Every row gives one point. A path goes straight from each point to the next, and from the last back to the first. The post is the endless flat space through its rows: a point in 2 columns, a line in 3, a plane in 4, and so on, so that a path can go around it. Count how often the path circles the post. Going back the other way cancels.

Post (2 x 3):
0.9, -1.1, 5.2
-1.4, 1.0, -2.1
Path (20 x 3):
3.1, -5.8, 1.5
-3.7, 0.7, -5.8
-3.4, -0.2, 5.5
1.0, 1.9, 8.2
1.7, 2.4, 1.4
-1.4, 0.7, 4.2
-0.7, -1.6, 5.0
-1.7, -2.4, -1.2
-1.7, 1.3, -7.4
3.6, 1.0, 6.3
-2.6, 4.6, 0.5
-4.5, 0.9, -1.7
-4.1, -1.4, -2.5
2.9, -3.3, 4.4
3.8, 1.8, -2.2
0.4, 2.6, 5.0
-0.9, 0.6, 3.7
-1.5, -1.3, 1.7
1.0, -3.8, -2.5
3.9, -1.9, 3.9
Times around: 2

Post (7 x 8):
1.0, -2.9, -0.5, 2.0, -2.7, 4.5, 1.2, -0.9
3.7, 5.0, -2.4, -7.1, 2.3, -2.2, -2.7, 2.3
-2.8, -6.5, -2.9, 6.2, -0.9, -0.5, 3.2, -1.7
-0.1, 0.6, -1.0, -1.8, 0.9, -0.9, 5.0, 0.7
3.6, -4.5, -4.8, 0.4, -4.3, 2.7, 1.7, 2.9
3.5, 3.2, 4.1, -4.5, 3.8, -3.2, -1.6, 2.9
4.1, 2.9, -0.2, 0.2, 1.3, -2.6, 2.3, -0.7
Path (33 x 8):
4.1, -4.8, -7.0, -5.3, 0.0, -1.4, -0.7, 3.2
3.9, -3.2, -4.3, -0.4, 1.6, 4.0, -5.5, -2.6
3.2, -5.2, 2.6, -1.2, -1.1, 1.7, -3.1, -1.2
2.5, 3.9, 5.6, 2.5, -0.7, 2.1, 6.8, -5.1
-0.5, 1.4, -4.3, -3.6, -4.9, 0.8, 1.3, 3.2
2.2, -1.1, -6.7, -4.4, -3.6, -0.9, 3.7, 2.0
4.8, -2.0, -8.0, -3.8, 1.2, -4.9, 3.5, 0.8
5.5, 1.2, -2.0, -1.5, -1.3, 6.3, 6.3, -1.4
-1.7, 0.5, 0.0, -2.6, 3.0, -0.2, 1.3, 2.8
2.7, -1.0, -2.0, 1.2, -0.9, -2.0, 0.3, 4.1
7.0, 0.3, -2.3, 2.7, -5.9, -4.1, 0.7, 2.2
1.9, 4.4, -0.8, -5.2, -0.3, -0.6, 0.1, 1.4
4.2, 9.7, 1.7, -2.1, -2.9, 1.2, 3.8, 0.9
3.8, 2.5, -0.2, 0.4, -3.1, 1.2, -0.9, -0.2
-0.8, 0.3, 3.4, -4.3, 2.0, -1.6, -3.3, 0.6
-1.9, -1.4, -12.4, -1.3, -2.7, -5.9, 2.6, 3.0
-0.5, 1.9, 1.9, -5.8, 2.1, -2.3, -1.9, 1.9
1.3, 0.0, -2.6, -1.7, -1.5, 0.5, 2.5, -2.4
2.0, -2.6, -1.8, 1.7, 2.2, -2.1, 2.4, -2.4
4.7, -4.4, -2.9, 0.1, 1.8, -0.8, 1.6, 3.4
2.5, -0.9, -3.8, -0.9, -0.5, -1.2, -2.8, 7.8
-0.2, 4.4, 0.4, -3.5, -4.3, 4.0, 4.8, 2.6
4.7, -1.4, -3.3, 7.8, -6.4, -1.2, 2.0, -3.9
2.7, -0.1, 8.5, 1.9, -0.7, 3.3, -0.3, 1.5
-2.0, -0.2, -5.3, -0.6, -0.8, -0.5, -0.2, 3.8
0.5, 1.2, -4.4, 0.2, -3.4, 1.2, -0.8, -0.1
-3.0, 0.6, -0.4, 0.1, -3.1, 0.9, 1.5, -1.2
1.9, 0.6, 4.6, -2.3, -0.5, 3.9, -2.7, 4.1
4.2, -1.8, 0.2, 1.8, -0.8, 1.8, -1.1, 2.7
-0.4, 1.9, -1.6, -0.5, 0.4, 2.9, 1.9, 3.6
-3.5, -2.3, 1.2, 3.0, -4.1, 4.8, 0.6, 0.6
2.8, -3.1, 1.7, -1.9, -2.8, -1.0, -7.5, 3.6
0.5, -7.0, -6.2, -3.7, -5.3, 2.0, -1.9, 1.3
Times around: 2
